Every row gives one point. Any point is a mix of the corners, with weights that add up to 1. It lies inside the corners' shape when no weight is negative. Is each point inside? If not, which corners have a negative weight?

Corners:
(1): [-23 -11]
(2): [-64  88]
(3): [ 31 -22]
Points:
[-18  -9] -> inside
[-22  -8] -> inside
[26  3] -> outside (1)
[-36  11] -> outside (3)

Corners:
(1): [ 13 -21  10  31  30 -48  19  84  17]
(2): [ -18  -43   75 -114    8   -7   14  -13  -26]
(3): [-23   0 -20  37  -5 -58  -4 -28 -83]
(4): [ 13 -16  31   4 -39  23 -23 -33 -91]
(5): [ 12  22 -39 -27 -61 -22 -81 -17 -18]
(6): [ 29  78  27 -35 -50   9  42 111  14]
(7): [-46  47 -11 -10 -20  -6 -70   5 -21]
(8): [-14  11  -8 -17  37  14  30  48 -17]
(9): [ 89  48  61  27  -9 -17   1 -12  25]
(10): [-35  25   1 -12 -66  74   9 -52  35]
Points:
[ 12  30   7 -15 -30  -5  -7  31 -13] -> inside
[  9  26   5  -1   1 -31   0  10 -32] -> outside (1, 4, 10)
[-25 -22   9 -18 -34  -3 -45 -45 -61] -> outside (6, 8, 9)
[-20  35  19 -35 -28   3  29  38 -39] -> outside (1, 5, 9)
[ 10  30   1  14 -30   4 -15  10 -19] -> outside (2)
[ 15  41  18 -23 -35   5  12  53 -11] -> inside
[ 14  10  15  -5   3 -25  -7  36 -19] -> outside (10)
[ 18  27 -26  56 -64 -17 -65 -66 -26] -> outside (2, 6, 8)
[ -6  21  10  -5 -36  22   1 -21   5] -> inside

Corners:
(1): [-34  14  20  52  16  10  44  62 -49  36  67  46  48 -45 -25  14  -8 -39
  50  56]
(2): [ -8 -50 -65 -27  33 -58 -65  15   9 -37  76  40  17 -27  34 -21 -53  65
  -6   8]
(3): [ 47  10  30 -32 -38 -58 -13 -13  12  41  38 -27 -26 -55 -14 -71  -2  30
 -20  -7]
(4): [-24  46  46  46  32   2  44 -29 -45 -36  11  20   4  27 -57  -8 -20 -16
  79 -52]
(5): [ 11  -6 -41 -19 -38 -26 -39   2  -3 -48 -31   7 -45 -61 -51  43 -28 -14
  37 -40]
(6): [-44  55 -58  47  29 -70  37  -6 -91 -19 -12  33 -37  17 -27 -65  25 -12
  60  20]
(7): [-47  11  10 -34  18  28 -36  40  -2 -51   9 -25 -25 -71 -24  31  25  25
 -17  -6]
(8): [-60  24  32  41  31  16  49   4  56   9 -29 -46 -56 -38  13  49  45 -53
  58   4]
(9): [ 52 -54 -44  12 -57  -3  60 -13  22 -43  50 -74 -25  45 -35 -10  25 -43
  -9 -33]
(10): [ -4  18  30 -25 -15 -52  41  44  -4  20  69  50 -23  15 -53  42   2  55
  11   6]
(11): [-61 -13 -19 -15 -23 -19 -48 -33  23  34  20 -26  32 -38  13  -1  -4  39
 -30 -14]
(12): [  2  35 -66 -21  49  44  52 -40 -56   2 -13  16 -50  -3 -23 -47  -2  -6
  39 -22]
(13): [ 30  -4 -60  24  22 -19 -16 -21   8  -3  36  39  49 -60  26  72 -25  63
  11  52]
(14): [ 22 -26 -19 -20  26 -40 -53  32 -19  23  -5  57  35  18  -5  45 -69  81
 -23  12]
(15): [  1 -31   5  20 -12  39 -34 -52 -28  16 -22   1 -29   7 -60  23  -6   8
 -56  23]
(16): [ -1  50  31 -37  -6  13  29  41 -79  37  11   5 -71  56 -28  49  32 -67
  50  42]
(17): [-52  53  17   4 -14 -24  33  43  80 -28  48 -96 -50  -3 -86  53 -45   3
  34  54]
(18): [-10 -25   0 -42  17 -26  56  29 -48 -42  -7  66  28  44 -41 -43  51 -22
  82 -10]
(19): [-61  62  26  16 -15  39 -60  36  68  -1   3  -9 -31 -23  -5  31 -46  14
 -31  42]
(20): [ 34  32 -56 -45  62   5 -28  26  52 -27 -10  -7 -49 -12 -33  68   7 -36
   0 -37]
(21): [-16  54   5 -34   6 -26  -1 -29  23 -40  55   6   8 -71  21 -36 -72  59
 -68  36]
Points:
[  3  10  -7   3   1  13   6  18  21  -8  31 -24 -37 -23 -32  46  -8 -14
  18   4] -> outside (6, 11, 14, 18, 21)
[-15  10   0   4   9  -9  17  10 -10   7  17   7 -16   3 -26  14   9   2
  24   7] -> outside (5, 21)
[ -1  -5 -49 -22  15 -46  -8  18   7 -27  54  18  13 -38 -12 -11 -30  43
   0   8] -> outside (4, 8, 15, 16, 19)
[ -1  13  -7  -6   1 -16   1   4  -7  -2  20   0 -15 -28 -19  -5  -3  11
   8   6] -> inside
[-21  18 -21   1  22  -9  -8   7  -6 -15  12  19  -5 -22 -19  30 -18  16
  19  17] -> outside (3, 9)
[-24  11   8  -6  -8 -20   6  61 -24 -10  32   6  -9   9 -49   5  11 -25
  41  -2] -> outside (8, 12, 13, 15, 21)
